Every row gives one point. The points of each table are mixes of a few directions, plus a little noise. Count the directions of each table, and those that both share. Where both have some left over, give the other angles between the two spaces (their principal angles), to ten degrees, smallest first.

First:
[[-27  11 -90]
 [-24  10 -82]
 [ 12  -5  39]
 [ 28 -11  94]
 [ 20  -8  67]
 [ -8   3 -28]]
Second:
[[  55  -41    3]
 [-104   77   -7]
 [  49  -37    3]
 [  30  -22    2]
 [ -31   23   -2]]
Directions: first 1, second 1, shared 0; angles 70

First, 9 rows:
[[  30   -2   -2   27  -28  -16]
 [  19  -43  -27    6 -120  -49]
 [-100  -32  -14 -103    6   23]
 [  71  -12  -11   64  -88  -48]
 [  22   13    7   24   12    0]
 [ -10   25   16   -2   69   28]
 [  28   56   32   41  110   36]
 [ -39  -20  -10  -42  -15    3]
 [ -21   15   10  -16   53   24]]
Second (8 x 6):
[[   3   -8   -7  -14   82   18]
 [ -24   42    7   11   42   43]
 [  19   45   52  -13  -41   31]
 [   3    2  -31   -1   59   49]
 [ -26    2   20   -4   89  -18]
 [ -24  -19  -35   40 -120  -52]
 [  17  -68  -25    6 -119  -92]
 [  32    4   22  -25    8   21]]
Directions: first 2, second 4, shared 1; angles 80

First:
[[  -8   -7   36  -13   23   39   -2   11]
 [   3  -28    4    4   10   -2   14   -3]
 [  -2   54  -38    4  -38  -20  -27   -6]
 [  32    1  -52   13   -9 -121   37   -1]
 [ -37  -21   77  -35   82   -4  -29  -26]
 [   1  -33  -11   19  -20   39   11   -5]
 [  10  -14   -6    9  -10   17   16   10]
 [  12   43    8  -21   13  -36    3   25]
 [  -2   14  -14    9  -29   38  -11    3]
 [  -9   -9   -4   12  -21   51  -11   -7]]
Second, 7 rows:
[[ -23   -3   57  -33   70  -34  -19  -14]
 [  -6   -1   16  -10   21  -10   -6   -4]
 [  -3   -1    9   -6   11   -6   -3   -2]
 [  -1   -1    3   -2    4   -2   -1   -1]
 [   4    1  -11    7  -13    6    3    3]
 [  37    5  -94   55 -114   56   30   24]
 [  -7   -1   19  -11   23  -11   -6   -4]]
Directions: first 4, second 1, shared 1

First, 8 rows:
[[-17   9  11 -13  -8  -4 -13 -10   8]
 [-55  46  59 -46 -22 -16  -5 -27  -5]
 [-61  32   6 -10 -26   3 -13  -8  11]
 [ 11 -20 -32  16   2   8 -23   6  23]
 [121 -47  41 -22  54 -23  20  -8 -28]
 [ 11  -6  -2   5   4   0   7   4  -5]
 [ 20 -19 -40  39   8  14  22  25  -8]
 [-32   5 -40  33 -15  17   7  18   4]]
Second:
[[ -5  15 -30  -9   1   3  -9  34  28]
 [ 29 -68  60  35   2   0  21 -57 -75]
 [-22 -34 -22   6 -16  15 -24  36   8]
 [ -8  29 -16 -13   1  -2  -4  13  25]
 [ 76  30  31   3  43 -23  59 -50 -31]
 [-39  14 -33 -14 -16   9 -30  40  39]
 [-10  -2  -7  -3  -6   3  -9  10   7]
 [-19  16  19  -6  -8  -5  -4 -26  -1]]
Directions: first 3, second 3, shared 1; angles 40, 90

First:
[[-18   5  10   6 -19 -43  32 -12  18 -53 -67]
 [-55  56   9 -11 -39  -4   6 -13  16 -82 -48]
 [ 30  -8 -13  15  -5  55   9  10  30  -7  -2]
 [-66  54   7 -34 -22 -12 -24  -7 -22 -21  19]
 [ 47 -37 -12  22   2  24  30  10  33   8 -16]
 [-28   5  21 -21  36 -66 -48 -12 -72  51  46]
 [-55  15   2 -34 -29 -57  19  -3  -9   4   2]
 [ 60 -42 -25  10  15  66   2  24  15  66  58]
 [ 13  13  19  27  28   3 -31 -16 -14 -41 -37]
 [ 33 -22 -18  16 -17  43  36  13  47  -8 -17]
 [ 39 -41   1   5  49 -11 -31   6 -42  85  60]]
Second (10 x 11):
[[ 72 -42 -35  23  38  65  58 -41  21  30 -37]
 [-21 -47  33 -14   3 -18 -18  18  11 -18 -13]
 [ 31   0 -32 -14  -7 -27  41   7   0   5  -4]
 [ 66 -25  20  12 -22   7 -17  83 -10 -42  15]
 [  9  10  -7  45  -4 -30 -22  18  42   6   5]
 [-52 -13  40 -10  -6  -3 -14 -11 -11   1  -5]
 [-38 121 -77 -28  10 -12  -9 -56 -16  19  39]
 [ 17   9  34  61 -46 -13  -1  42  -2  11  10]
 [-55 -40  42 -71  16   1 -42   8 -24 -45  -2]
 [-29  29 -21  -5  19  30  21 -69  -8  34  -8]]
Directions: first 4, second 6, shared 2; angles 70, 90

First (11 x 14):
[[ -25  -16   15  -68   13   18    0  -23   -5   45   17    0    5  -27]
 [  21  -31  -27   45  -19  -49    5   50    8  -31  -59  -33   -4   93]
 [ -78  -14   64  -45  -27   10   29  -19   -8   11   13   91   70  -52]
 [  62   32  -30   71   32   27  -14  -13   32  -41  -27  -50  -48  -10]
 [  28   18  -17   32   -4    0   -8   17  -12  -31   17  -13  -15    7]
 [ -31  -29   -9  -66  -42  -61   -3   52  -61   43   54   12   21   66]
 [ -50   16   45   43  -35  -15   27   -8   10  -25  -13   98   60  -30]
 [  88   74  -74   77   46  -15  -45  -26   23   31   12  -66  -90   11]
 [   4   11  -31  -11   26  -46  -18  -33   29   98  -24  -21  -32   32]
 [  33  -38   14  -11   20   92   10   16    1 -104  -19  -63  -10  -34]
 [ -52  -22   49  -68  -10   37   18  -14  -18    2   29   44   43  -56]]
Second:
[[  49  -66  -66   51   60   24   25   67  -22  -16    1  -33   45   36]
 [ -44   29   57  -45  -46    1  -23  -60   26   -1    7   24  -45  -26]
 [ -18  -63   17   -4    4   54  -15  -11   24  -43   10   -8  -26    1]
 [ -39  -37   50  -45  -43   44  -44  -26   57  -48  -14  -22  -50  -46]
 [  32   16  -33   -7   11  -22   30    7  -17   26   22    5   29   19]
 [ -20   22   14   49  -20  -21  -63   79   16  -24 -121  -65   -4  -72]
 [  34  -64  -57   78   82   28   36   46  -47   -7   21    4   39   68]
 [  50   90  -29  -96  -54  -74   34  -16   12   61   28   -7   35  -27]
 [ -31   71   34    7  -22  -41  -13  -25  -15   30  -21   31  -15  -13]
 [  19  -37  -36   60   63   17   32   18  -44    4   27   21   26   61]
 [ -34   39   48  -49  -35   -7    0  -79    9   18   39   50  -35    0]]
Directions: first 5, second 4, shared 0; angles 30, 50, 60, 80
